Each row of a before or after table is a point. The points were changed in one or more steps. Then noise was added and the rows were shuffled. The steps act on columns, c1 being the first. Write out the steps. A step turns or swaps two columns, mirrors them in a line or flattens them onto one, adds a multiple of one to another, or multiplies or shifts one. Angles are multiples of 10 degrees, from the lower column toward the higher: turns from -170 to 170, lines from 10 to 170 but not 90. Use the fewest steps. Two steps may share a column if one is a turn and the other turns, adds or multiplies; they go together, in the order done. Otherwise the lowest column goes first.

Before (14 x 2)
[[ 34  18]
 [-18  17]
 [ 38  20]
 [-61 -67]
 [  2  62]
 [-64 -53]
 [ 11 -30]
 [ 10 -16]
 [-50  27]
 [-87 -39]
 [  1 -60]
 [-43  12]
 [ 47   8]
 [  5 -28]]
After (14 x 2)
[[ 77 -31]
 [ 15 -37]
 [ 49  26]
 [-32  24]
 [ 23  13]
 [  2 -22]
 [ 89 -13]
 [-32  11]
 [-28  39]
 [  3 -56]
 [-55 -25]
 [ 21  32]
 [ 82 -53]
 [  9  18]]
Steps: turn c1 and c2 by 120 degrees

Before (10 x 6)
[[ 72  42 -62  15 -38  42]
 [-34 -25 -66  10  21  15]
 [ 32  62 -36 -28  34   3]
 [-33 -40 -66  27  17 -24]
 [-13  46  44  61  42  81]
 [ 52  37  23  -1  45 -33]
 [ -6  65  24  -6 -28 -36]
 [ 33   8  53 -18 -73  31]
 [ 38  60 -16  18 -13  63]
 [ 73  57  50  -1 -11 -18]]
After (10 x 6)
[[ 26  56  12  -3 -31 -19]
 [ 75 -66  41  -2  -4 -14]
 [ 78  48  58  -2  31 -71]
 [ 52  21  38   4  90 -80]
 [ 37 -16  58  -3  29  11]
 [-12  50  41   1  77  28]
 [ 29 -41  61   5  68 -48]
 [-27 -64 -25   3  66 -39]
 [ -9  18  63   0  15 -90]
 [-35 -63 -37   3  53 -76]]
Steps: swap c2 and c3; multiply c4 by 0; shift c5 by 40; shift c6 by -50

Before (14 x 11)
[[-12  -6   5  19  28  13  21 -36  -5 -11  -7]
 [ 50 -21  24 -44  -4  -6 -33  32 -30  30 -48]
 [-14  22 -10 -22  21  -7 -31 -15 -25   2 -26]
 [  3  20 -12 -10  30  -1  11 -20  17 -20  -3]
 [  3  20 -20  25  24  13  -3 -12 -12  -6  11]
 [-13  -4   1  -6 -18  -1  16 -15   4   3  21]
 [-23   3 -12  14  -5  -1  25  10   3 -26 -10]
 [ -5 -16  11  -8   1 -21  18  10   8   1  -2]
 [ 16  28 -24 -18  23   0   4 -10 -17  13 -19]
 [ 19 -20  17 -49 -23   4  13  20 -39  24 -41]
 [-11  17 -17  -1  22  36 -10 -17  16   4 -16]
 [ -2  -7 -26 -14  34  20  -3 -12  -8 -23  11]
 [ -5 -11 -40  10  15  -2   4 -27   7  -2 -12]
 [ 34  -9  11 -26 -24   1  -9  -7 -18  -9 -32]]
After (14 x 11)
[[-10  27 -17  -1  22  37 -10  -7  17  15 -32]
 [ -9  -5  11  -8   1 -21  18   1   7 -10  -5]
 [ -2   4   4  19  28  13  21   5  -5  38 -15]
 [ -9   3 -27 -14  35  20  -2  21  -8  16  21]
 [  0  -1 -41  10  15  -3   4  -3   6  27 -24]
 [  7  38 -24 -17  23  -1   4 -15 -17   7 -38]
 [-16   6   0  -6 -18  -1  16  -6   3  14  42]
 [-25  32  -9 -23  21  -7 -31  -5 -25  14 -52]
 [ 15  30 -20  25  25  13  -3   4 -12  13  22]
 [ 28 -10  24 -43  -4  -6 -33 -24 -29 -37 -96]
 [-16  12 -12  14  -5  -1  24  27   3  -5 -21]
 [ -6 -10  17 -49 -23   4  13 -20 -40 -24 -82]
 [ 21   1  11 -26 -24   1  -9   8 -18   9 -64]
 [ -1  30 -12 -10  30  -1  12  16  17  23  -7]]
Steps: add 0.5 times c4 to c1; shift c2 by 10; mirror c8 and c10 in the line at 140 degrees; multiply c11 by 2

Before (14 x 18)
[[-44 -52 -18 -29  -6   6 -31  36   5  -8 -19  17   2  43 -17   0 -45   9]
 [-35  11 -64 -18  15 -35  33 -23  23  39 -59   8  34   4   8 -37  66  39]
 [-25  32 -52 -21  25  -8   0  -9  12  88  -9  13 -11  56  47 -50  50  44]
 [-37  38 -38  -4  22 -16  40  27 -58  39 -36 -23 -19   9  47 -36  35  23]
 [ -8 -35  13 -44  -5  17  -2  12 -28 -18  40  23  24  60 -93   6 -22  15]
 [-11  -6  25 -36 -18  42 -30 -45 -53  -3 -12  -6 -17  12  58 -24  17 -24]
 [-11 -22  19 -46   4  33 -24  30  27  -1  -1 -44  30  51 -56  39  -8  40]
 [ 11   8  56 -24  -3  15  10   9  -8  -5  15  37 -35  -8  53  10  -4 -36]
 [-45  -3 -31 -47 -28  -8 -31  21  44 -52  27 -27  -2  87 -66   8  28  14]
 [-17 -11  20  27  -8  53 -49  15   3 -38   9  17 -10  33 -84  23 -27  22]
 [-47  -6 -31  28  11 -44  35 -19  -5  95 -23 -33  -1  23  47 -45  60 -14]
 [-70  32 -69  -5  -3 -13  46 -41  -9  67  -9  -5  12  28  66  12  35  22]
 [-16  27  42 -17  11  38  29 -37 -11  -1   5 -10 -28  -4  56 -60 -53 -28]
 [ 14 -35  19 -15  64  49   4 -28 -29 -31  25   0 -55  -5  38  -2 -25 -28]]
After (14 x 18)
[[-20  32 -51 -21  23 -16  -1   0 -43 -77  14  14 -11  55  91 -19  69  44]
 [-36 -10  21  26  -8  44 -50   6   9  36 -15  18 -10  34 -62  12 -34  23]
 [-61  32 -70  -5  -1 -35  45 -25 -16 -67  33  -4  12  26  88 -37   6  21]
 [-21  10 -64 -19  16 -45  33  20 -35 -28  58   8  33   3  46 -39  66  40]
 [  6   7  55 -23  -1  19  11  -2   9   4 -18  36 -35  -8  16  -2 -10 -37]
 [ -3 -35  19 -14  64  51   5 -38  38  19  -2   0 -54  -5   9  24 -11 -27]
 [-44 -51 -18 -28  -6  -9 -31  39  -2   9  -9  17   1  43  -8  40 -23   9]
 [-30  38 -38  -4  22 -28  39  43  42 -55  10 -23 -19   9  71 -14  50  23]
 [-30  -6 -31  28  10 -57  35   0 -29 -92  31 -33  -2  23  34 -30  69 -13]
 [-39  -4 -31 -47 -28 -24 -32  -1 -22  64 -34 -27  -3  86 -52 -28   8  15]
 [-22 -22  18 -46   4  27 -25  24 -24  12 -19 -43  31  52 -16 -12 -37  39]
 [-24  -4  25 -36 -16  34 -31 -25  51 -15  39  -5 -19  12  35  -3  30 -25]
 [-14 -36  13 -45  -4  14  -3 -16  32   7 -38  24  23  60 -78  15 -16  15]
 [-29  27  42 -17  11  31  28 -32  12  -2  20 -10 -28  -5  27  77  25 -28]]
Steps: turn c1 and c6 by 20 degrees; mirror c8 and c11 in the line at 160 degrees; turn c9 and c10 by 160 degrees; add 1 times c18 to c15; mirror c16 and c17 in the line at 120 degrees
